Each row is a point. Before rounding, the points of a table are all equally far from one centre. They may lie mostly on one side of it. Write the centre, to within rounding.

Points:
[[ 27 -24 -43]
 [ 18  -8 -54]
 [ -7  34  33]
 [  0 -52  14]
 [ 42 -22 -13]
 [-43  21 -41]
 [ 12 -43 -37]
 [-54   3  20]]
Centre: [-8 -3 -7]

Points, 15 rows:
[[-10  -2   5 -32 -36  25  21 -25]
 [-29 -27  31 -22   0  23 -14 -17]
 [  9  -9  11  23  18  21  10  -8]
 [-42  -2   6 -20 -12  24   8   0]
 [ 25 -48  -7 -12 -30   1  -2  -5]
 [ 15 -21 -10   5 -27  14 -20   6]
 [ -8 -46  15  -7 -37  16 -17 -17]
 [  9  -9  22   1  22  21 -13 -13]
 [-18 -25  25 -14  15  17  -1 -37]
 [  4  -2  29 -12  26  -7  20  -7]
 [-26  -4 -16   6   3   1  15   4]
 [-14 -60  -2  -5   0  29  -1  -6]
 [-31 -12 -12   0  11  20   7   5]
 [ 12 -33  30  -8 -29 -25   0   2]
 [-11 -38  -4  -7 -46  30  19  -6]]
Centre: [ -1 -22  13 -11 -10  11  11  -3]

Points:
[[ 26  15  25   0 -31 -52  38  -8 -22  -2  21  14]
 [  1  28  27  13 -17 -47  19 -51 -18  -4  -4   8]
 [-30  11  -3  42 -10 -50  40 -19  15  14  15  13]
 [-20   7  16  -5  13 -39  39 -28 -40 -20 -15  -9]
 [-20  19  60 -10  25   2  34 -25 -15 -13  -5   7]
 [-10  26  43  25   6 -54  49 -26 -19  40  19  10]
 [-22  21  40  -1 -36 -16  32 -29  14 -17  -9  15]
 [ 27 -17  21  35  28 -35  49 -30 -10  41  10   0]
 [ 12   5  31  13  -7  12  54 -44   6   0  44 -14]
 [-24  18   4  46  15 -16  56 -32 -18  38 -11 -29]
 [  6  14 -12 -25 -22 -11  15  16 -22  35  -6  -8]
 [ -8 -25  33   6   4  10  16 -38 -10 -11 -12  40]
 [-32  -6  -4  24   3 -40  32 -31  19  36 -12  -5]
 [-15 -26  31  24  -4 -14  25 -31 -12 -19 -22  39]
 [-24 -13  15   8 -13   7  58 -40   2 -19   9  31]
 [-15  13  12   5 -19  18  -7 -27 -11  11  41  20]]
Centre: [ -4   4  20  18  -4  -7  32  -8 -13  15   3   2]

Points:
[[-13  27  21   1 -46  15 -17  -6  -5  10  -7  21  11   4 -11  29  -6 -13
  -40  20]
 [ -4  40  53 -24 -48 -16   6  12   8   1  -1  -9  12 -12  13   5 -27 -14
  -39  23]
 [ 10   7  25  28 -44  16   2   2 -28  12 -30  35  27 -22  16  10 -14   0
  -32  24]
 [  9  10  40  -4 -21  14   6 -15 -32 -30 -11  33  34 -11  26  -1 -21   9
  -34   5]
 [-16  14   3   5 -29  -7   8  -1 -18 -10 -35  25  11 -51  11   9 -23 -11
  -23  23]
 [-12  21  55   6 -30  -7   0  14 -16  12  12  35  -8 -12  15  21 -48  -6
  -24   2]
 [ 25  32  24  -8 -40   6 -17   6 -10  13   6  23  20 -30  -2   8 -30   3
  -37  37]
 [  2  17  41 -14 -29   1  31 -13  16   7   5  23  -4 -39  -9 -13  -3  18
  -39   0]
 [ -8  24  45 -18 -36  -5   3 -16 -29   4  -1 -12  16   3  18  16 -29 -21
  -50  -6]
 [-15   9  24  -1 -24 -10 -16   1 -32  25 -20  40  23 -15   2  22 -26 -10
  -46  11]
 [  4  25   0 -12 -21 -17   6 -24 -21   0  -5  36  28 -22 -26 -21 -15   3
  -39   7]
 [-23  35  47  24 -37  -4 -15  -7  -7 -17 -18  20  29 -14   7  28  -6  11
  -23   2]
 [ -2   6  31 -21 -39  -2  -1   1 -27  -9   2  17  20 -24  -4  31 -14  -5
  -57  24]
 [-13  31  12  -3 -55  19  -6   0 -21  -5   3  17  13 -37  -3   4 -11  -9
  -50   2]
 [-11  29  27 -23 -45  -4   6   7  16   6  12  39  35 -16  17  22 -18  -9
  -32  12]
 [ -1   8  22  -7 -41  14  -2   3 -13 -16   2  42  17 -20  -3  24 -37   2
   -9  16]
 [  2 -15  31 -21 -43  11  -6 -15 -24  -1  -3  26  21 -12  28   3 -31  -9
  -26  -6]
 [  6  42   4  -1 -39  13  -9  -3 -19   3   3  23  25 -25  -5  23 -28  11
   -9  32]
 [-11  26  43   8 -28  11  16   3 -33   7 -16  36  -6   3  23  11 -22  12
  -51   2]
 [-18  25  39 -19 -10 -40 -10  26 -12   7  -5  14  24 -27 -25  -6 -29  -3
   -6  25]
 [  1   6  43 -14 -45  16  -5  -4 -20  -2 -42  12  23 -23  11  14 -13  -5
  -16  17]
 [  8   7  33 -11 -43   3  -9 -28 -15  13  -9  28  42 -18   8   3 -33   7
  -32  15]
 [  7  15  60   9 -34   4  -4  -8  -9  16 -10  16   4 -31  -6  22 -31 -27
  -18   7]]
Centre: [ -3  16  24   4 -20 -11   9   7 -13   7   2   7  15 -11   9  -4  -5   0
 -18   7]
